Every row gives one point. Any point is a mix of the corners, with weights that add up to 1. It lies inside the corners' shape when no weight is negative. Is each point inside? If not, which corners have a negative weight?
(in the rows, 128 means zero)

Corners:
(1): [135 171 102]
(2): [ 56 106 160]
(3): [171 116 118]
(4): [211 164 145]
Points:
[150 144 145] -> inside
[103 140 117] -> outside (4)
[168 125 120] -> inside
[ 72 113 155] -> inside
[165 134 154] -> outside (1)
[110 145 126] -> inside
[165 122 119] -> inside
[169 121 121] -> inside
[165 164 108] -> outside (2)

Corners:
(1): [139  90 123 141 170  85 193  54  95 193  97]
(2): [ 96 116 106  84 136  72 100 140 162  95 174]
(3): [146 140  74 131 107 157 112 131  59 142 118]
(4): [124 168 114 163 100 147 170 107 110 124 137]
(5): [145 137 152 152  57 139 106 189 164 159 152]
(6): [ 98  77 181  53 126  75  91 124  84  60 121]
(7): [135 128 122  70  74  82 130 173 162  97 113]
(8): [ 87 150 147  47 186 112 145 103  92 117  97]
(9): [219 167 114 147  80 138 125 188 129 130 141]
(10): [156 146 112 148  84 144  84 129 175 107 116]
(11): [157  97 110 100 147 178 184 106 119 150 160]
(12): [ 63 101 151 102 191 115 120 144 116  79  85]
Points:
[134 135 103 115 124 138 127 125  87 133 120] -> inside
[137 134 118 110 110 111 125 137 131 116 143] -> outside (12)
[106  98 152  95 138 124 113 135 108 118  96] -> outside (2, 4, 9)
[152 138 117 149 129 162 150 114 123 145 111] -> outside (2, 6, 7)
[116 119 143  91 126 110 119 129 109 104 120] -> inside
[132 148 151 139 113 108 133 118 134 124  88] -> outside (2, 3, 11)

Corners:
(1): [ 88 134 180 163 159  69 119 176 158 132  58  60 112 140 150 114 189 143
 170 111]
(2): [137  77 114 156 173 116 118 140 128  89 111 108 140  86 135 116 171 168
  93 128]
(3): [196 136  98  67  83 161 141  67 164 123 163 130 135 183 107 134 115 115
 134 162]
(4): [169 172  57  69  97 181 138  96 124  86 123  79 144 156  89 131 131  84
 173 170]
(5): [108 137  98 100 100 163 144 113 121 124 148  98  79 112 173 114 113  86
 115 184]
(6): [ 90  86 168 215 137  97 162 138 116 124 110  85 103  72 148 178 153 144
 167  90]
(7): [208  90 109  68 121 133 125  84  99 129 139 149  71 159  63 102 115  58
 145 113]
(8): [127 191 120  82  92 160 145  91  76 100 101 184  99 153 107 110  89 109
 117 148]
(9): [143  69 172 180 135 133 117 200 125  95 125 102 143 126 165  87 140 128
 161 122]
(10): [ 86 101 151 118  84 144 107 165 104  95 154  96 122  98 123 120 206 199
 144 125]
(11): [ 97 132 197 225 154  73  65 114 131 130 143 104 156  70 106  99 181 173
 138 162]
(12): [162 126 174 203 131 127  95 200 123 175 130 115  92 115 118 155 164 178
 124 117]
(13): [148 105  91  74 123 145 139 119 107 174 135 165 116 191  67 116 106 110
 175 180]
(14): [ 91 143 152 131 193 167 116 117 142 146 149 129 127 129 136 129 126 119
 161  59]
(15): [ 85 124 113 121 126 174 105  94 115  92 121 160  82 135 152  94 206  76
 119 157]
(16): [141 109 166 162 130  66  86 203 146 138 142 135 128  60 121 143 174 131
 174 119]
(17): [ 85 118 146 147 127 161 176 117 170 148 128 108 118 113  99 100 146  85
 101 101]
(18): [103 117 141 209 163  95 124 199 173  78 172 113  87  85 118 111 180 184
 161 102]
(19): [ 87 104 174 140 141 121  85 187 141  60 138  82 131 112 100 165 183 149
 103 162]
(20): [165 138 160  58 114 215 148  68 128 136  97 159  73 113 101  99  82  90
 157 176]
(21): [128 161 186 129 196 135 197 126 138 125 169 134 113 139 130 120 172 115
 122 134]
Points:
[129 132 140 131 139 152 140 120 129 105 139 122 111 120 123 117 145 125
 129 133] -> outside (1, 13, 16)
[110 115 151 143 140 132 122 144 127 123 131 123 107 113 124 118 155 128
 140 128] -> outside (3, 4)
[108 126 122 146 120 143 124 124 121 134 127 118 105 137 130 116 142 119
 150 117] -> outside (2, 16, 19, 20, 21)
[126 121 148 141 133 125 113 138 136 117 138 115 124 117 117 125 154 133
 140 138] -> inside
[111 119 138 118 139 148 152  89 133 128 118 132  97 126 120 101 140 117
 122 126] -> outside (4, 9, 12, 16, 19)
[108 124 147 135 140 145 135 133 140 109 131 117 118 113 131 114 150 122
 139 138] -> outside (7, 12)
[118 129 144 137 135 137 132 138 133 117 131 115 116 120 130 120 154 133
 138 138] -> outside (7)
